Every row gives one point. Each copy is the shape, with its points in the same order, stretched, turned, moved and blurred by noise. Some copies are also mirrored. Which?

Shape (5 x 2):
[[ 5.4  0.7]
 [ 0.4  2.7]
 [-0.8  3.8]
 [-0.4 -3.8]
 [-1.6 -4.6]]
Copy 1 (5 x 2):
[[-0.2 -9.1]
 [-3.1 -0.9]
 [-4.6  1.3]
 [ 5.7 -2.0]
 [ 7.3  0.0]]
Copy 1 is: mirrored
Copy 2 (5 x 2):
[[ 3.3  6.5]
 [ 4.0  1.5]
 [ 5.7  0.9]
 [-4.0 -5.3]
 [-5.0 -6.3]]
Copy 2 is: mirrored
Copy 3 (5 x 2):
[[-3.5  3.5]
 [ 0.2  0.6]
 [ 1.5  0.3]
 [-3.7 -2.4]
 [-3.7 -3.6]]
Copy 3 is: mirrored
Copy 4 (5 x 2):
[[-0.9 -5.0]
 [ 2.2 -3.8]
 [ 3.8 -3.9]
 [-2.4  1.7]
 [-2.4  3.0]]
Copy 4 is: only turned

Shape (8 x 3):
[[ 3.8  1.6  4.2]
 [-1.6  1.9  1.9]
 [-4.0  4.4  6.3]
 [ 0.0 -5.1 -0.6]
 [-2.4  3.9 -0.2]
 [-3.5  3.5 -0.7]
 [ 0.8 -4.5  1.5]
 [ 2.2 -0.6 -2.2]]
Copy 1 (8 x 3):
[[ 1.0  4.2 -4.0]
 [-4.2  1.2 -2.5]
 [-8.3  5.2 -4.3]
 [ 0.4 -2.2  3.1]
 [-4.8 -0.1 -3.6]
 [-6.0 -1.0 -2.9]
 [ 0.6  0.0  2.3]
 [ 1.6 -2.4 -1.1]]
Copy 1 is: only turned
Copy 2 (8 x 3):
[[ -5.4  -4.6  -2.1]
 [  1.6  -5.7  -0.3]
 [  1.7 -12.7  -0.4]
 [ -1.2   1.7   5.7]
 [  5.2  -5.5  -2.6]
 [  6.5  -5.2  -1.8]
 [ -2.9  -0.6   5.1]
 [ -0.1   1.9  -0.9]]
Copy 2 is: only turned

Shape (9 x 6):
[[ 7.2 -4.7 -1.7 -7.4  2.5 -8.4]
 [-1.4 -0.7 -1.1  0.2  2.8  1.9]
 [-3.6  3.2 -2.2  3.3 -1.2  1.6]
 [-2.6  0.0 -5.8  0.3 -1.5  4.0]
 [-1.1 -1.2  1.1 -1.7  0.3  4.4]
 [-1.7 -0.6 -4.6  4.3 -2.4  3.5]
 [-3.8 -3.6 -2.4 -0.8 -0.1 -1.2]
 [ 1.7 -4.1 -1.5  0.6  2.8 -0.4]
 [ 1.7 -2.4 -2.3 -4.6  6.4 -1.4]]
Copy 1 (9 x 6):
[[-5.3 -1.6  5.9  3.5 11.4  7.7]
 [ 0.0  1.2 -2.4 -3.9 -1.8  0.3]
 [ 0.9 -1.7 -3.9 -0.8 -6.4 -5.4]
 [-4.5 -0.2  1.1 -3.4 -7.7 -4.4]
 [ 0.0  4.7  1.9 -1.5 -2.4  0.0]
 [-5.4  1.4 -3.4 -1.8 -6.8 -4.8]
 [-3.1 -0.1 -0.4 -5.0  1.0 -4.2]
 [-3.9  2.6 -2.8 -2.7  2.2  2.6]
 [-1.6 -0.1  1.4 -4.2  2.8  6.4]]
Copy 1 is: only turned
Copy 2 (9 x 6):
[[ 12.7   0.7  -4.5   1.5 -11.3   4.0]
 [ -0.6  -0.5  -4.5  -1.5   1.5  -1.5]
 [ -2.3   1.6   0.4  -0.7   2.8  -4.2]
 [  2.2  -1.5  -4.5   1.1   1.6  -6.2]
 [  0.3  -6.5  -4.5   0.5   3.3   0.2]
 [ -2.4  -2.0  -2.1   0.3  -1.1  -7.4]
 [  0.5  -0.4  -6.8   2.8  -1.5  -1.3]
 [  0.3  -1.5  -5.3  -1.5  -5.2  -0.1]
 [  6.0   0.4  -7.0  -2.2  -1.0   0.8]]
Copy 2 is: only turned
Copy 3 (9 x 6):
[[ -1.4 -10.3   7.4   2.0  -8.2  -7.2]
 [  3.2   2.8  -0.8  -0.1  -2.4  -0.4]
 [  3.6   6.6   0.3   0.4   1.5   5.4]
 [  8.8   5.7  -1.5   4.5  -1.3   6.2]
 [  1.9   0.2  -2.6   2.0  -0.7   2.3]
 [  8.2   7.3   1.8   2.9   2.5   3.0]
 [  3.7   3.3   1.5   4.2  -2.3  -0.3]
 [  3.3   0.0   3.0   0.0  -2.5  -4.8]
 [  1.7  -2.5   0.8  -1.2  -8.2  -3.1]]
Copy 3 is: only turned
Copy 4 (9 x 6):
[[-3.6 -6.7 -3.4  0.6  9.1 10.0]
 [ 0.4  0.3  0.3 -2.1 -2.8  1.7]
 [ 0.8  2.2  1.1  2.4 -2.3 -1.9]
 [ 2.1 -2.5 -1.5  1.1 -3.7 -0.5]
 [ 1.2  1.0 -3.2 -3.0 -2.0 -0.7]
 [ 0.9 -2.6  1.1  0.9 -2.7 -5.8]
 [-5.0 -2.8 -1.8  1.3 -1.3  0.4]
 [-1.5 -3.2  1.4 -3.0  0.2 -0.2]
 [ 0.1 -2.4 -1.1 -3.7 -1.6  8.9]]
Copy 4 is: only turned

Shape (12 x 9):
[[ 3.4  2.6 -2.2  2.0 -7.7  3.9 -4.8  0.9  1.1]
 [ 0.2  0.7  2.8  2.6  5.1  0.4 -0.9 -0.9  1.0]
 [ 7.0 -0.6 -4.2  5.3 -2.0  3.6 -1.1  0.0  1.4]
 [ 5.2  4.1 -5.3  2.9 -2.1 -1.4 -2.4 -2.0 -1.1]
 [-7.1  4.0  0.6  1.1  2.7 -0.6  0.9 -0.2 -1.2]
 [-1.8 -0.1  3.3  0.5  1.8 -3.7  5.0 -5.2  3.5]
 [-5.5 -3.1  1.5  2.2  2.9 -1.5 -0.4 -3.3 -2.0]
 [-4.1  1.7  2.1 -1.6  5.2  0.7  2.7  0.1 -0.4]
 [-3.2 -1.0 -0.1 -4.6  3.6 -1.7 -0.1 -0.8 -0.3]
 [ 4.0 -0.5 -4.1  4.4 -4.8 -0.2  1.6  3.2  0.1]
 [ 3.2  0.0 -4.5  5.4 -3.7 -2.1 -3.8  3.1  5.9]
 [-1.8  0.7  6.2 -0.5  3.9 -4.0  0.9 -0.2 -3.1]]
Copy 1 (12 x 9):
[[ 4.2 -0.9  1.2  1.0 -9.6  2.6 -6.4 -4.2  2.6]
 [ 0.1 -3.5 -2.8  0.2  1.3  5.8 -2.0 -0.3 -3.0]
 [-2.6 -6.1  0.4 -1.7 -4.5  7.3 -7.4 -5.8  4.9]
 [-0.7  4.0 -3.5 -2.6 -6.8  3.2 -4.9 -7.1  4.5]
 [ 0.1  1.8 -5.4  2.2 -2.9 -0.7  7.6  1.9 -2.0]
 [ 3.2 -2.8 -5.6 -3.2  3.6  0.4  5.1 -4.4  0.9]
 [ 0.8 -2.6 -2.5 -5.1  1.1  0.1  5.4  1.5 -2.8]
 [-1.8 -0.2 -3.5  3.6  2.8 -0.9  3.2  2.7 -1.5]
 [-1.2  3.9  1.7  0.1  3.1 -4.4  2.6  0.0 -1.6]
 [-0.6 -1.7 -0.4 -1.0 -3.2  6.1 -0.8 -3.3  9.7]
 [ 1.5 -2.0  2.8  0.0 -5.9  9.4  0.2 -7.7  4.2]
 [ 4.2  2.1 -4.9 -1.6  5.5  1.8  2.7  3.5 -1.1]]
Copy 1 is: mirrored
Copy 2 (12 x 9):
[[ 3.1  1.0 -3.2  6.6 -7.3  3.7 -2.7  4.8 -6.7]
 [ 2.5  2.2  3.0  0.0  1.5 -2.9  2.4  3.3  5.0]
 [ 0.8 -5.4  3.3  3.2 -7.2 -2.0 -1.4  6.1 -7.1]
 [-0.2  0.1  0.7  4.6 -3.9 -0.7  0.4  1.7 -7.1]
 [ 0.8  4.6 -0.4 -0.3  3.3  6.3  2.7 -4.9  7.4]
 [ 0.6 -3.1  0.3 -4.3  6.9 -2.8  6.8  0.8  5.3]
 [ 0.4  1.8 -1.4 -1.2 -0.3 -1.1  5.5 -0.5  7.8]
 [ 2.3  0.9  0.8 -1.6  5.4  0.9  1.1 -5.1  8.8]
 [ 2.4 -1.5 -2.6  2.0  2.5 -2.3  2.0 -6.0  7.3]
 [-4.6 -5.3  1.7  2.2 -4.4  2.7 -2.7  2.8 -5.9]
 [-1.9 -3.2  2.1  8.9 -6.5  3.1  1.7  8.4 -6.2]
 [-1.1  4.5  0.4 -3.0  6.3 -3.3  0.0 -0.2  7.8]]
Copy 2 is: only turned
